Each row of a before or after table is a point. The points were changed in one or more steps. Then noise was added and the rows were shuffled. The steps act on how far a point lies along the listed directions, d1 being the first. Write out the steps. A step turns or swaps two directions, mirrors them in a line or flattens them onto one, adds a multiple of one to another, or multiplies one. Angles are multiples of 10 degrees, from the lower direction toward the higher: turns from -170 to 170, lines from 10 to 170 but not 90. Use the fewest steps. Two steps may share a direction if one is a turn and the other turns, adds or multiplies; they go together, in the order done. Otherwise the lowest direction goes first.

Directions:
(1): [ 2.7  5.6 -2.0]
(2): [2.4 1.0 6.0]
(3): [-5.4  3.2  1.6]
Before (14 x 3):
[[  0.6   8.6  -0.4]
 [ -5.7  -1.1   1.9]
 [  2.3  -0.3  -0.8]
 [  1.1   0.7  -2.4]
 [ -1.3  -0.2   1.8]
 [ -2.0 -12.9   5.6]
 [  4.9   1.5  -1.5]
 [  2.1   4.0   1.2]
 [  3.5  -0.3  -3.6]
 [ -2.5   2.6   0.0]
 [ -3.0  -5.8  -0.7]
 [ -1.1   3.9   5.9]
 [  3.2  -0.1   9.8]
 [  0.8  -5.8   6.9]]
After (14 x 3):
[[-1.0 -0.6  0.4]
 [-1.9  0.6  1.9]
 [-4.3  3.1 -1.7]
 [ 2.1 -2.1 -1.1]
 [-4.4  1.7  4.3]
 [ 1.4 -3.0  9.4]
 [ 3.4 -1.4 -4.8]
 [ 4.3 -5.0  7.1]
 [ 0.0  0.2  1.6]
 [ 1.1 -0.1 -3.3]
 [-5.2  2.8  3.1]
 [ 3.9 -4.2  6.9]
 [-3.9  2.6  0.4]
 [ 4.3 -2.6 -3.0]]
Steps: flatten d1 and d2 onto the line at 120 degrees; multiply d3 by 1.3

Directions:
(1): [ 0.6  3.4 -5.8 -3.3]
(2): [-6.6 -3.0 -2.1 -0.7]
(3): [-0.1  1.0 -3.3  6.7]
(4): [-3.6  6.0  2.8  0.5]
Before (10 x 4):
[[ 0.3 -1.5 -1.8  1.5]
 [-2.7 -1.4 -1.9 -4.6]
 [ 0.6  3.9 -5.7  4.4]
 [-3.2  3.8 -4.3 -2.6]
 [-4.0  2.8  1.2  0.2]
 [-0.8 -1.0 -1.6 -2.3]
 [-3.6 -1.4 -3.3 -0.3]
 [-2.5  4.3  0.4 -0.7]
 [-0.7  2.7 -2.7  1.5]
 [-3.9  2.8 -2.4 -1.6]]
After (10 x 4):
[[-4.7  8.6 -1.6 -3.7]
 [-5.6  8.6 -0.6 -1.2]
 [-7.2 11.6  4.3 -0.6]
 [-7.6 11.0  3.6  1.5]
 [-0.7 -0.5 -5.3  0.8]
 [-0.3  5.9 -0.6 -0.7]
 [ 3.7 -3.8 -3.4  1.0]
 [-2.9 -2.6 -3.8 -2.4]
 [-0.2 -2.9 -3.0 -1.4]
 [ 4.2  7.1 -2.0 -0.8]]
Steps: turn d2 and d3 by 50 degrees; turn d1 and d3 by -30 degrees; multiply d4 by 3

Directions:
(1): [ 0.8  9.0  1.4 -0.3  0.1  1.5]
(2): [-4.3 -0.4 -0.8  4.6  1.1  6.6]
(3): [ 0.2  1.8 -6.7  4.8 -0.2 -3.8]
Before (11 x 6):
[[-0.8 -0.3  5.9 -4.8  0.3  2.7]
 [ 1.1 -2.4  3.9 -4.6  1.0  3.4]
 [-1.9  5.9 -0.2  1.7  1.7  1.1]
 [-0.5  5.8 -0.2  4.6  0.1  4.2]
 [ 1.1 -4.3  1.3 -2.8 -0.5  0.9]
 [ 1.1 -1.1  0.7 -1.1 -0.1  0.7]
 [ 0.0 -0.8  5.6 -4.5  1.1  2.2]
 [-1.9  7.2 -0.3  3.0  0.7  1.6]
 [ 0.9  4.9 -0.7 -0.7 -1.0 -0.5]
 [ 1.6 -1.8  2.0 -5.2  0.0 -3.4]
 [ 0.6 -2.5  2.5 -1.7 -0.6 -3.6]]
After (11 x 6):
[[ 1.3 11.5  1.1 -1.7 -0.9  0.5]
 [-0.3 -6.5  3.0 -1.7 -0.3 -2.4]
 [-2.7  1.3  5.4 -2.3  0.7  5.7]
 [-0.4 14.6  0.6  1.6  1.5  1.1]
 [ 0.1 -4.4  3.1 -5.1  0.3 -1.2]
 [ 0.6 -2.2  0.8 -0.5 -0.1  1.1]
 [-0.2 -9.7  0.7 -1.6 -0.2  1.4]
 [-1.7  0.3  5.0 -2.4  1.2  4.9]
 [-0.6 -3.9  2.9 -2.3  1.5  5.3]
 [ 1.1 15.1 -0.5  4.7 -0.2  3.2]
 [ 0.0 17.9  0.4  2.2  0.4  1.4]]
Steps: multiply d1 by 2.5; turn d2 and d3 by 30 degrees

Directions:
(1): [ 5.2 -0.7  1.7  2.2 -2.2 -3.9  4.0  6.5]
(2): [ 4.7  3.1 -4.0  3.0 -3.9  6.0 -2.3  0.3]
(3): [ 5.9  4.5 -0.5 -4.8  5.3 -2.0 -1.3 -1.1]
(4): [-1.1  6.0  2.7  6.8  2.1 -1.3  2.6 -3.1]
Before (13 x 8):
[[ -2.9   4.9   6.8   7.8   2.0  -1.5   1.1  -3.4]
 [  8.3   4.3  -8.8   3.4  -7.3  16.3  -8.5  -5.0]
 [ -7.2  -0.7  -2.5  -3.9   0.4   5.3  -2.9  -4.6]
 [ -0.9  -0.6   3.7  -2.4   0.0  -0.3   0.1   0.4]
 [  1.5  -0.1   4.3   0.9   0.3  -3.4   2.3   0.6]
 [  4.8   1.2   0.4  -1.3  -1.3  -1.1   0.4   3.4]
 [ -4.2   4.5  -0.2   1.9   3.4   6.4  -3.1 -10.4]
 [ -0.4  -2.4  -1.3  -4.7   3.6  -1.4  -2.3  -0.2]
 [  5.2  -1.1  -2.3  -2.3   1.7  -1.7  -1.6   1.6]
 [ -0.5  -3.3   0.0  -1.3  -1.7  -4.1   2.1   2.2]
 [  4.8  -0.1  -2.8  -2.1  -4.8   1.8  -0.3   2.0]
 [  0.2  -3.4   0.7  -1.2  -1.3  -2.8   0.6   4.2]
 [  0.4  -3.1   1.2  -2.2  -1.5  -3.0   0.6   3.2]]
After (13 x 8):
[[ -0.5  -2.2  -0.4  -0.4  -3.4   3.7  -2.0  -1.2]
 [  1.6   1.7   1.5   0.4  -1.9   2.9  -1.2   0.1]
 [ -1.1   2.6  -2.7   3.2  -2.4   2.0  -0.5  -3.3]
 [ -2.6  -4.4  11.0  -6.6  11.0 -15.5   6.4  -0.4]
 [ -1.4   3.4  -0.3   2.2  -0.8   2.5  -1.6  -3.9]
 [ -0.9  -0.3  -2.4  -1.8   4.2   0.1  -3.2  -4.1]
 [  9.0  -3.1   2.9  -4.3   0.5  -5.2   3.9   7.6]
 [  6.6   5.9   1.1  -0.7   2.1  -3.7   4.2   4.1]
 [ -3.0   2.4  -0.6   2.9   0.0   1.8  -1.6  -2.4]
 [ -4.4   1.0   1.9  -2.1   2.3  -2.8   0.8  -4.4]
 [ -4.8   0.1   0.6  -2.5   0.0   1.6  -2.6  -3.1]
 [  3.4   3.6  -2.7   0.4   3.3   1.0  -2.1  -1.5]
 [  1.7  -7.2   1.3  -0.1  -6.8   0.9  -1.4   7.0]]
Steps: turn d3 and d4 by -140 degrees; turn d1 and d3 by -140 degrees; multiply d2 by -1

Directions:
(1): [ 2.7 -6.1  1.4  0.5 -5.9 -5.4 -0.2  0.1  4.1]
(2): [-0.1 -1.5 -7.0  2.2  0.8 -3.7 -4.8 -4.2 -4.1]
Before (10 x 9):
[[-4.6  9.6 -2.4  0.2  8.5  6.2  1.3 -0.6 -5.1]
 [ 0.2 -3.1 -6.8  3.1  2.4 -5.7 -3.4 -2.2 -3.6]
 [-1.4  4.7  4.7 -2.8  1.0  6.5  3.3  6.2  4.6]
 [-1.9  6.5  0.6 -2.1  3.8  6.1  2.5  1.8  0.3]
 [-1.2 -2.2 -5.2  1.3 -0.3 -6.9 -3.1 -3.3 -1.4]
 [-0.6 -0.6 -4.4  2.4 -0.3 -3.4 -3.8 -1.8 -3.0]
 [-0.4 -0.8 -0.4 -0.2 -1.8  1.5 -0.5  2.3  1.7]
 [ 3.4 -3.5  3.5 -0.4 -5.3 -2.5  0.5  2.4  7.9]
 [ 0.2  1.9 -0.2  0.8  1.3  1.8  1.4 -0.7 -4.3]
 [-2.3  9.9 -1.9 -1.5  8.0  6.9  0.2 -0.7 -5.7]]
After (10 x 9):
[[ 0.1 -1.4 -1.3  0.0 -2.4  1.2 -0.9  2.2  1.2]
 [ 0.9 -0.1  5.9 -2.7 -3.4  2.2  2.8  6.3  7.6]
 [ 3.5 -5.1 -1.3  1.2 -5.5 -5.4 -2.9 -0.4  5.5]
 [-1.7  9.1  4.9 -3.3  5.6  8.3  4.2  3.6 -0.2]
 [-1.8  2.3 -4.0  1.8  2.6 -0.2 -2.8 -1.4 -4.6]
 [-0.8  4.3  3.4 -2.8  0.6  4.8  4.2  3.2  4.1]
 [-3.0  1.0 -6.2  1.5  3.0 -4.0 -2.9 -2.9 -3.6]
 [-3.7  9.0  3.8 -2.0  5.7  7.9  5.2  3.7  0.0]
 [-1.5  1.6 -6.6  2.3  6.2 -1.7 -2.4 -1.8 -5.8]
 [ 0.1  2.4  1.5  0.0  1.2  2.3  2.7  0.5 -3.2]]
Steps: turn d1 and d2 by 40 degrees

Directions:
(1): [ 1.0  3.9 -1.6 -1.7  1.1  7.6 -2.0  4.9  6.5  0.6  2.0]
(2): [ 2.9  4.5  3.5 -2.4  2.3 -3.0  3.0  1.3 -2.4  5.7  6.8]
(3): [ 4.3 -4.2 -4.8  5.3  6.4  3.0 -0.4 -1.3 -2.5  2.9  1.6]
(4): [-0.1  0.4  6.4  0.2 -1.5  5.9 -6.4 -2.9 -5.1  1.9 -0.4]
(5): [-0.7 -8.3 -0.3 -8.0  0.9 -0.6 -2.8  0.8  0.8  0.5  3.6]
Before (9 x 11):
[[ -1.4   8.9   4.4   6.1  -4.0   4.4  -1.0  -0.1   0.7  -2.8  -7.2]
 [  0.8  -1.1   1.6  -2.6   1.3   5.1  -5.7  -0.9  -1.4   3.3   2.7]
 [ -1.8   0.6  -0.6  -1.7  -3.1  -4.2   4.6   3.2   6.6  -6.0  -0.2]
 [  0.1  -1.5  -4.0  -0.3   5.2  -7.3   7.7   2.6   2.9   0.8  -1.7]
 [ -1.2 -10.8   1.0   1.7  -1.4   8.3  -7.4  -6.3   0.8  -5.5  -8.4]
 [ -8.1   7.3   8.8  -7.0  -6.6  -2.7  -8.7   0.6   4.7  -1.1  -0.6]
 [ -1.2   3.8   4.2  -1.8  -1.5   4.6  -2.9  -0.6  -1.2   1.9  -0.8]
 [ -1.0   0.8   3.9  -3.3  -2.4  -3.0  -2.1  -0.4  -5.3   2.0  -1.0]
 [ -1.4   1.0   3.7  -0.1   2.7   3.3  -5.0   0.1  -3.5   1.7  -0.1]]
After (9 x 11):
[[  0.9   0.0  -2.8   3.4   1.0   1.8  -2.0   0.2  -3.5   0.8  -2.8]
 [  3.7   4.3  -2.7  11.6   8.9   0.6  -4.0  -2.8  -3.2   7.0   2.4]
 [  4.0  -5.4   6.9 -10.4   3.2  -1.5  -0.9  -0.2  -0.7   6.2   9.0]
 [  2.1  10.6   5.6   2.2   0.3  -2.0   4.6   1.5  -2.6   3.4   1.7]
 [ -1.4  -0.7  -1.2   0.2   2.0  -2.0   3.0   2.1   3.1  -0.7  -4.3]
 [  0.1   2.6   0.7   1.3   0.3   2.1   0.5  -1.5  -2.3   2.0  -1.3]
 [ -1.4  -3.5  -0.3  -1.6  -0.2   2.6  -4.1  -1.1   0.1   0.0  -1.1]
 [  4.2   0.8  -0.4   4.0   4.1  -1.2   4.3   1.0  -0.3   0.8   3.8]
 [ -2.8   0.5   1.3  -0.4   1.9   0.6  -3.6   1.1  -2.0  -0.7  -2.0]]
Steps: multiply d1 by 0; turn d3 and d5 by -140 degrees; turn d2 and d5 by -150 degrees; multiply d4 by 0.4

Directions:
(1): [ 0.3  3.2 -1.0  7.8 -0.3 -2.7  7.6 -2.7 -1.8 -0.9  0.1  4.6]
(2): [-3.7 -2.8  8.0  0.6 -5.6  0.0  0.1 -2.2 -0.6  6.5  0.9  2.2]
(3): [-4.2  1.3 -3.4 -4.4  0.3  2.6  5.2 -4.9  5.6  1.7  5.0 -1.4]
Before (11 x 12):
[[-4.1 -0.1 -2.5 -6.4 -0.5  1.6  0.4 -1.6  5.8  0.7  4.5 -2.2]
 [ 2.2 -4.2  6.7  1.2 -3.9 -0.7 -7.0  2.4 -3.4  4.2 -4.8  0.4]
 [ 0.6 -0.7  0.4 -2.4  1.8 -0.3 -2.9 -0.2  1.2  0.9 -0.9 -3.5]
 [ 2.1  1.0  0.2 -1.7 -1.3  1.7 -1.0 -0.3 -0.1  2.1 -1.4  0.8]
 [ 1.9 -2.2  5.9  4.5 -2.6 -2.1 -0.7  0.4 -3.3  3.0 -0.7  2.7]
 [-2.4 -4.8  8.1 -3.4 -6.0  1.4 -8.8  2.2 -1.1  6.1 -1.8 -1.1]
 [-2.9 -2.2  1.1 -6.1  0.9  2.1 -1.0 -1.6  2.2  2.9  5.0 -3.7]
 [ 0.5  3.7 -3.6 -4.9  4.9 -1.9  0.1  0.6  1.3 -3.2  1.0 -1.5]
 [-0.6  2.1 -0.9  5.1  2.2 -2.0  4.3 -2.4  0.3  1.4  0.3  4.7]
 [ 1.7  0.3  1.1 -5.4 -1.6 -0.2 -8.5  3.9 -0.7 -0.9 -3.5 -1.8]
 [ 0.1 -0.7  9.7  6.1 -5.2 -3.0 -4.7  1.2 -7.6  2.9 -5.3  2.9]]
After (11 x 12):
[[  0.2  -4.3  10.5   4.0  -5.4  -1.8  -1.8  -0.6  -3.6   6.7  -0.8   3.2]
 [ -0.3  -0.5   0.6   0.1   2.1  -0.5  -1.4  -0.5   0.4   1.9  -0.1   2.3]
 [ -0.5  -4.1  10.7   4.9  -7.3  -2.0  -2.8  -0.6  -4.3   7.7  -3.9   3.8]
 [  1.7   1.2   0.4  -0.8  -1.3   1.0   0.2  -0.8  -0.5   2.6  -0.8   1.8]
 [  0.8   1.0  -0.8   0.0   2.5  -1.0   0.3  -1.2   1.2   0.2  -0.8  -2.4]
 [  1.7   3.0  -0.8  -0.4  -1.3  -1.9  -1.8   1.5  -1.5  -2.0  -2.6   1.1]
 [ -4.1   0.7  -3.3  -4.9  -0.2   0.9   2.4  -2.3   5.5   0.4   4.7  -0.9]
 [ -3.9  -1.3   2.0  -3.0  -0.5   1.3   2.4  -3.4   1.6   3.9   5.6  -1.5]
 [ -2.6  -3.0  16.0   6.5 -10.0  -3.0  -4.3  -0.4  -8.2   8.1  -4.7   4.6]
 [  2.3   5.3  -8.3  -4.3   8.0  -1.8   0.9   1.4   1.5  -7.3   0.6  -2.6]
 [ -6.2  -4.5  13.8   3.5 -11.3  -0.3  -1.6  -2.5  -2.3  11.3  -0.4   4.5]]
Steps: flatten d1 and d3 onto the line at 100 degrees; multiply d2 by 2
